Rows are points. Two turns around zero, p and q, are shown by what they do to some points. Where does a point land after both, in the order given? Backwards means that the second turn is done in reverse. Each puzzle has new turns, and all numbers are rounded.

Turn p:
[ 0.18  0.05 -0.41] -> [-0.24  0.36  0.13]
[1.90 0.56 1.17] -> [-0.83 -0.11 -2.14]
[-0.37 -0.05  2.72] -> [ 1.09 -2.05 -1.46]
[-1.12  0.74 -1.86] -> [0.71 1.62 1.46]
[-0.58 -1.30 -1.61] -> [-0.74  0.17  2.01]
Turn q:
[-0.15 -1.14 -2.37] -> [-1.04 -2.09 -1.22]
[0.26 0.60 1.20] -> [0.67 0.97 0.70]
[-2.49 -1.23  1.32] -> [-2.54  1.70  0.35]
[ 1.54  1.95 -1.14] -> [ 2.43 -0.72 -1.03]
[ 0.93 -0.49  0.35] -> [ 0.29 -0.50  0.95]
[-0.08  0.31  0.65] -> [0.20 0.64 0.28]
Where do these land?
q, then p backwards: [-1.88 -0.63  0.74] -> [ 1.61 -0.05 -1.37]
q, then p: [-1.66 -2.30 -0.18] -> [ 2.11 -0.86  1.70]
q, then p: [1.74 1.31 0.28] -> [-1.64  0.01 -1.46]
q, then p backwards: [ 1.57  0.89 -0.12] -> [-1.58  0.45  0.75]
q, then p backwards: [ 0.76  1.37 -1.67] -> [-0.41  0.92  2.06]
p, then q: [-0.54 -0.63  0.96] -> [-0.63 -0.75  0.80]

Turn p:
[-0.07  0.35  1.35 -0.53] -> [-0.06  1.16  0.80  0.49]
[ 0.69 -1.38 -0.01 -0.27] -> [ 1.41 -0.57  0.32  0.18]
[-1.24  1.32  0.00  0.15] -> [-1.78  0.35  0.05 -0.16]
[ 3.24  1.42 -3.26  0.08] -> [ 1.40  0.10 -3.32 -3.18]
[-1.41 -0.88  1.24 -0.69] -> [-0.33 -0.17  1.94  0.94]
[0.39 0.11 1.28 1.10] -> [ 0.10  0.75 -0.54  1.47]
[-1.61 -0.95 -0.59  0.16] -> [-0.75 -1.63  0.77  0.27]
Turn q:
[ 0.30  1.44 -1.19 -1.25] -> [-0.88  1.25 -0.54  1.59]
[ 0.82 -0.55 -0.23 -1.32] -> [ 0.18 -0.74 -0.65  1.33]
[ 1.13 -1.51 -1.77 -0.30] -> [-0.71 -1.61  1.02  1.62]
[-1.65 -0.90  1.16  1.27] -> [ 0.03 -0.65  0.03 -2.46]
[-0.61  1.52  2.03  1.59] -> [ 1.38  1.76  0.13 -2.08]
Where do these land?
q, then p backwards: [-0.91 -1.65 -1.32 -0.22] -> [-1.93 -0.13 -1.12  0.58]
q, then p: [ 0.60 -0.81  0.59 -0.08] -> [ 1.11 -0.26 -0.20  0.20]
q, then p: [ 0.99  1.16 -0.48  0.22] -> [-0.62  1.02 -0.91  0.60]
p, then q: [-0.75 -1.22 -1.03 -2.49] -> [ 1.87 -1.30 -2.02  0.20]
q, then p: [-0.03 -0.47  0.25  0.43] -> [0.52 0.09 0.43 0.03]
q, then p: [0.11 2.98 2.00 2.15] -> [-0.09  3.68 -0.49 -1.94]

Turn p:
[ 0.29  1.27 -1.36  0.15  0.99  0.77] -> [-0.11  0.25  0.67 -0.69 -2.03 -0.21]
[ 2.36 -0.79  0.41  0.72 -2.53 -1.07] -> [ 2.51 -0.93 -2.14  1.17  0.76 -0.84]
[ 1.52  1.26 -0.53  3.19  2.66 -1.23] -> [-1.20  2.25 -2.34 -0.51 -2.46 -2.16]
[ 0.95 -0.66  1.63 -1.06 -0.75 -0.25] -> [ 1.09 -0.18  0.25  0.25  1.92 -0.84]
[-1.82  1.23 -0.72 -0.97 -0.40 -0.14] -> [-1.31 -1.74  1.00 -0.36 -0.44  0.65]
[-2.58  0.17 -0.55 -0.88  1.12  0.93] -> [-1.93  0.04  1.77 -0.62 -0.21  1.62]
[ 0.23 -1.93  0.23 -0.89 -0.25 -0.13] -> [ 0.96  0.37 -0.18 -0.49  1.57  0.95]
[-0.96 -0.55  0.88 -0.26 -0.84  1.11] -> [-0.04 -0.07  0.98  1.24  0.89  0.84]
Turn q:
[ 0.24  1.00 -0.60 -0.86  1.02  0.84] -> [-0.41  0.44 -0.16 -1.45 -1.15 -0.33]
[ 0.50 -1.21  2.02 -0.52 -2.35 -1.66] -> [ 2.85  0.03  0.68  1.67  1.73 -0.01]
[-0.98 -0.32  1.36 -1.82 -0.07  0.78] -> [ 1.82 -1.20  0.52 -0.67 -1.10  0.37]
[-0.33  0.47 -0.23  3.12  2.23 -0.46] -> [-2.81 -0.99 -1.97  0.97  0.26 -1.24]
[ 2.09 -0.57  1.02  0.00  1.81 -0.29] -> [-0.03 -0.55 -0.04 -1.13  1.16 -2.48]
[-1.32  0.25 -1.18 -0.20 -1.72 -1.40] -> [ 0.50  1.11 -0.71  0.89  0.40  2.28]
[-0.19 -0.59 -0.94 -1.34  0.26  1.02] -> [-0.09 -0.17  0.92 -1.54 -0.39  0.88]
[-0.56 -0.72 -1.51  0.26 -2.93  0.29] -> [-0.11  1.22  1.64  1.36  0.41  2.37]
[0.55 1.69 0.06 1.35 1.75 0.88] -> [-1.72  0.12 -0.89 -0.11 -1.30 -1.83]
Where do these land?
q, then p: [ 0.21 -1.31 -1.71 -1.45  0.13  0.03] -> [ 0.09  0.49  2.39 -0.62  0.65 -0.22]
p, then q: [ 1.28  1.72  0.66  2.59  0.32 -0.42] -> [-0.45  1.81 -1.41  1.78  1.22  1.37]
q, then p backwards: [-1.34 -0.65 -1.53 -1.56 -0.92 -1.04] -> [-0.64 -2.48 -1.38 -0.54 -0.15  0.40]
q, then p: [0.00 1.12 1.06 0.22 2.12 0.20] -> [ 0.32 -1.53 -1.39 -1.09  0.44  1.11]
q, then p: [ 1.92  0.96  1.66  0.73 -0.28  0.17] -> [-0.74 -0.72 -2.10 -0.27  0.20 -1.55]
q, then p: [-1.22 -0.08 -1.02 -1.25 -1.21  1.09] -> [ 1.09 -0.03  1.69  1.62  0.21 -0.15]
p, then q: [-1.64 -2.39 -1.70 -0.79 -0.60  0.83] -> [-0.77 -0.83  2.38 -1.00 -2.11 -0.75]
q, then p backwards: [ 0.80  0.64  2.59  1.52  0.43 -0.86] -> [ 1.63  1.28  1.76  1.09 -1.35 -0.75]

Turn p:
[ 0.21 -0.30  2.39 -0.33 -1.35  0.71  1.60  0.41] -> [ 0.09  0.24  1.50  1.03 -1.69 -0.31  0.27 -2.15]
[ 0.76 -1.23  0.50  0.09 -0.18 -3.33 -0.01  1.11] -> [-2.05  0.71 -1.25 -1.20  0.99  0.22  1.22 -2.11]
[ 1.11 -0.58 -1.54 -0.07  1.78  1.01 -1.12  0.71] -> [-1.15 -1.59 -0.88  0.17  0.08 -0.18  0.38  2.24]
[ 0.07 -1.57 -0.28 -0.02  1.84 -0.12 -2.25  0.41] -> [-1.88  0.28 -1.53  0.94  0.48  0.73  0.58  1.80]
[-0.02  0.11  0.53  1.71  0.33  0.25 -0.38 -2.46] -> [ 0.78 -0.22  0.30  1.60  1.79  1.08 -1.37 -0.17]
[-2.09  0.02  0.76 -0.63 -1.49 -1.53  2.30  0.57] -> [ 0.80  2.21  1.67 -1.42 -0.18 -0.48  1.19 -1.87]
[ 0.87  0.16 -2.08 -1.42  1.19  2.38  0.40 -0.87] -> [ 0.88 -1.73  0.13  0.69 -0.03 -2.20 -0.07  2.46]
[-0.13 -1.17  0.40 -0.48 -2.52  0.25 -0.43  0.23] -> [-1.15  1.34  0.50 -0.08 -1.12 -0.90 -1.52 -0.83]
[ 0.26  1.93 -0.54 -0.86  0.63  1.37 -1.56 -1.06] -> [ 1.86 -0.68 -1.54  0.65 -0.58 -0.06 -1.03  1.59]
[-1.05  2.62 -0.14  2.01 -0.22 -0.99  1.45  0.95] -> [ 1.83 -0.55  1.11 -2.37  0.25  2.11  0.36 -0.94]
Turn q:
[ 2.06  1.02 -0.35 -1.60  1.36 -1.23 -0.81  0.34] -> [-1.33  1.16  1.58  0.52  1.31 -0.97  1.53 -1.11]
[ 0.89  1.22 -1.92 -1.38 -1.94 -0.40  0.01 -0.20] -> [ 0.77 -1.42  0.50  1.61 -0.03 -1.18  0.92 -2.04]
[-2.25  0.30 -0.10  1.09  1.11 -0.68  1.12  0.72] -> [ 0.20  1.61 -0.11 -0.50 -2.22  0.44 -1.32  0.15]
[ 1.31 -0.66 -1.40 -1.32  1.96 -0.24  0.36 -0.30] -> [-0.82  0.79  0.35 -1.14 -0.07 -0.72  2.49 -0.73]
[ 0.86 -1.36  1.68  1.46 -0.60  2.28 -0.55  1.03] -> [ 0.49 -0.55 -1.26  0.18  1.37  0.10 -0.19  3.22]
[ 0.34 -2.12  1.52  0.29  1.55 -1.44 -0.03  0.92] -> [ 0.08  2.50 -0.60 -1.72  1.53  0.34 -0.21  0.51]
[-2.39  0.51  1.17 -1.18 -0.97  2.46 -1.84  0.24] -> [-2.31 -1.69 -2.32  1.44 -0.31  0.15 -1.74  0.63]
[-0.55 -0.34 -0.74  2.28 -0.55  0.04 -0.04 -0.95] -> [ 1.28 -1.12  0.71 -1.25 -0.84 -0.14 -1.07  0.74]
[-0.27  1.43  0.15  0.36 -1.90 -0.80  1.76 -1.81] -> [ 1.63 -1.29  1.17  0.85 -0.72  1.99 -0.41 -1.36]
Where do these land?
q, then p: [ 0.64 -0.47  0.79  2.34  1.05  0.69 -0.63 -1.56] -> [-1.01  0.68 -0.41  0.63 -2.50 -0.38  1.61  0.25]
q, then p: [ 1.82  0.35 -0.15  0.51  1.98 -2.21  1.53 -2.47] -> [ 2.18 -0.15  0.50  2.82 -1.87 -1.04  0.98 -1.57]
p, then q: [ 0.01  1.00  1.45 -1.19 -0.37  2.04  0.47  0.92] -> [ 2.34 -1.17 -0.03  0.84  1.40  0.32 -0.51  0.09]
q, then p: [-2.99 -0.18 -2.06  2.22  0.68  0.59 -0.31  1.37] -> [-1.09  1.61 -1.96 -2.48 -1.11 -0.69 -2.02 -1.19]
q, then p: [-0.82 -0.46  1.34 -1.31  0.98 -2.32 -0.09 -1.27] -> [ 2.46  0.54 -0.54  1.72 -0.07 -0.41 -0.47  1.54]
q, then p: [ 0.24 -1.70 -0.63 -0.87  0.09 -0.11 -0.41  1.78] -> [ 0.79 -0.56 -0.85 -1.76  1.40 -0.50  0.71  0.09]
p, then q backwards: [ 0.43  1.88  1.37  1.22 -1.15  0.17 -0.04  0.35] -> [-1.56  0.33 -0.02  0.22 -1.08 -1.00  1.23 -1.51]
p, then q: [-0.92  1.26 -2.91 -0.58 -0.23 -1.07  1.17 -0.15] -> [-1.19  1.97  0.02  0.64  1.27 -0.23  1.90 -1.68]
p, then q: [-0.22 -0.01 -1.10 -0.75  0.11 -0.88 -0.11  1.02] -> [-0.12  0.61 -0.51  0.67 -0.57 -0.12  0.57 -1.38]
q, then p: [ 1.22  0.33  1.00 -0.73 -1.66  2.21 -2.29  0.25] -> [-2.24  0.29  0.88 -0.31  1.60  1.53  1.77  1.44]
q, then p: [ 0.58 -2.01  0.90 -0.87 -1.49  0.89  0.73 -0.25] -> [-0.64 -1.82  0.56 -0.17  0.83 -1.31  0.66  1.62]

Turn p:
[ 0.75  0.95 -0.79  0.55 -0.48 -0.03  1.21  0.68 -1.17] -> [-0.55  0.68 -0.18  0.30  0.62  0.45  0.16 -2.07 -0.39]
[ 1.37 -0.72  0.84 -0.10  1.47 -0.34 -0.99  0.57 -1.35] -> [ 1.70  0.69 -0.39  0.31 -0.42 -0.24  2.00 -0.17  0.79]
[ 0.40 -0.15 -0.70 -0.87 -1.89  0.22 -0.56 -1.24 -0.26] -> [ 0.24  0.14 -0.96 -1.77  1.23 -0.30 -1.05  0.14 -0.32]
[ 0.17 -0.42  2.64 -0.17  0.69 -1.24  0.37 -1.21  0.61] -> [0.66 1.50 1.73 0.27 0.19 0.51 0.37 2.12 0.73]
[-2.36 -0.65 -1.09  1.46 -3.00  2.79  0.51 -1.34 -0.03] -> [-3.26  0.39 -2.01 -0.76 -0.05 -1.96 -2.96  0.25 -0.27]
[-2.28  0.02  0.64 -1.24  0.99 -0.82  0.26 -1.44 -0.43] -> [ 0.91  0.41  2.20 -0.32 -0.99 -1.42 -1.18  0.73 -0.48]
[-0.63  1.57  3.18 -1.10  1.05 -1.16 -0.33  5.30  0.52] -> [-1.69 -1.53  3.19 -0.05 -1.06  0.66  5.29 -0.04 -0.44]
[-0.32  1.12 -0.98 -0.71  1.18  1.87  0.46 -0.78  1.13] -> [ 0.23 -0.81 -0.53  1.40 -0.23 -0.17 -0.99  0.53 -2.35]
[ 0.97 -0.60 -1.28 -0.38 -0.39  0.80  0.67  0.68  1.00] -> [-0.32 -0.59 -1.40 -0.26 -0.44  1.55 -0.27 -0.29 -0.74]
[ 0.58 -1.24 -1.66  0.33  0.28 -0.69  0.22 -0.34 -0.08] -> [ 0.98 -0.16 -0.83 -0.13 -0.61  0.87 -1.06 -0.87  0.88]
[ 1.33  0.13 -0.80  2.21  0.11 -1.39 -1.81 -0.88  0.05] -> [ 1.10 -0.73 -0.79  1.02  1.76  0.03 -0.31 -0.34  2.56]
Turn q:
[-0.75 -0.57 -0.88  1.33  0.51  1.70  0.83 -0.81  0.88] -> [ 1.75  0.45 -0.56  0.45  0.57  0.66  1.28 -0.40 -1.53]
[-0.84 -0.04  2.32 -1.68 -1.36 -0.15 -1.62 -1.27 -1.10] -> [ 0.01  0.36 -1.24 -1.29 -0.16  0.73 -2.48  1.78  1.73]
[-0.22  0.67  0.18 -0.11 -2.61 -0.34  1.22  0.53 -1.20] -> [-0.85 -0.90 -1.41 -1.62 -0.36 -1.67  0.55  1.15 -0.01]
[-0.02  0.11 -2.21  1.00  0.39 -0.84 -0.02  0.08 -0.39] -> [-0.14 -1.28 -0.01  1.50 -1.14 -0.19  0.81 -0.63 -0.79]
[-0.42 -0.32 -0.77 -1.47  0.90  1.76 -0.81 -0.19  2.04] -> [ 0.24  1.29  0.79  1.45  1.75  1.13 -0.56  0.94 -1.35]
[ 1.20 -2.15 -0.22 -0.11  1.89 -1.13  1.28 -0.12  2.94] -> [ 1.84  0.76  2.60  1.98  1.63 -1.22  0.83 -0.95  0.93]
[ 0.67  0.96  1.66  0.59 -2.06  0.56 -2.24  0.13 -1.28] -> [-1.23 -1.04 -1.86 -2.00  0.41  0.64 -2.15 -0.58  0.37]
[-0.78  0.00 -0.15  0.76  0.39 -1.31  0.67 -0.10  0.10] -> [ 0.73 -0.88  0.66  0.04 -0.80 -0.04  0.93  0.08  0.51]
[-0.98 -0.14  2.09 -1.31 -1.44 -0.62 -1.52  1.26 -0.14] -> [-1.39 -0.57 -0.28 -1.24  1.14  0.79 -1.01  1.58  2.04]
[-0.26 -1.65 -0.50  0.61  2.30  1.94  0.61  0.82  0.19] -> [ 0.35  2.00 -0.06  1.27  0.74  1.33  1.96 -1.26 -0.27]
[ 2.58 -1.47 -1.55 -0.19  1.81 -1.63  1.08 -0.13 -0.63] -> [-0.09  0.84  0.97  2.42 -1.24 -2.20  0.37 -2.01  0.83]
[-0.19  4.60  0.04  0.58 -0.72  0.06  0.50 -0.20 -1.42] -> [-1.23 -1.02  0.39 -2.97 -2.54  0.05 -0.55  0.31 -2.45]
Where do these land?
q, then p: [-0.29  0.72  0.58 -2.97  0.79  0.69 -0.53  0.21 -1.30] -> [-1.86 -1.97  0.88 -0.09  0.74 -1.59  0.93 -0.29 -0.84]
p, then q: [ 1.38  1.75 -1.87  1.14 -0.51 -1.96  1.76  0.06 -1.34] -> [ 2.69  1.39  0.13 -0.13 -0.88  1.48 -2.03 -0.98 -1.23]
q, then p: [ 0.00  1.25 -1.41  1.87  1.08 -0.96  0.73  1.51 -0.47] -> [-1.05  2.63  0.34 -1.06 -0.60 -0.14 -1.51  0.47  0.19]
p, then q: [-0.46  0.87 -1.30  1.67 -1.27 -1.08  1.12  0.46 -2.21] -> [ 2.68 -0.22  0.84  0.04 -0.99  1.09 -1.85  0.90 -0.45]
q, then p: [-0.62 -2.94 -0.27  0.13 -0.12 -1.82  0.28 -0.59  0.02] -> [-0.59 -0.68 -0.65  1.33  0.28  2.73 -0.49  0.46  1.36]
p, then q: [-1.60 -2.76 -0.50  0.55 -0.54 -0.32 -1.70 -1.82  0.53] -> [-1.57 -1.83  1.16  1.62  2.40 -0.26 -1.10  0.73  0.47]
q, then p: [ 0.42 -0.86  1.45 -1.65  0.07  3.10 -0.27  0.63  1.46] -> [ 1.29 -1.13  1.04  2.55  0.05 -1.31  1.19 -0.71 -1.94]
q, then p backwards: [ 1.33  0.92  1.83 -0.68  1.57  2.73 -0.20 -0.71  0.92] -> [ 0.88  0.40  0.11 -1.22 -1.41 -0.81  2.72 -1.79 -1.44]
p, then q: [-2.21 -1.08  0.42 -0.44 -0.48 -0.93  0.43 -1.14  1.08] -> [-1.42 -0.62  0.09 -0.66  1.64  0.97 -1.07  0.89  1.32]
p, then q: [ 0.81  0.59  2.27 -0.40 -0.08  0.67 -1.18  0.62  0.36] -> [-0.67  0.73  1.01 -0.51 -0.47 -0.68  2.38 -0.01  0.26]
q, then p: [ 1.23  1.55 -1.21  0.78 -0.52 -0.12 -0.43  0.77  0.97] -> [ 0.90  1.42  0.49 -0.62 -1.03 -1.46 -0.22  0.16  1.15]
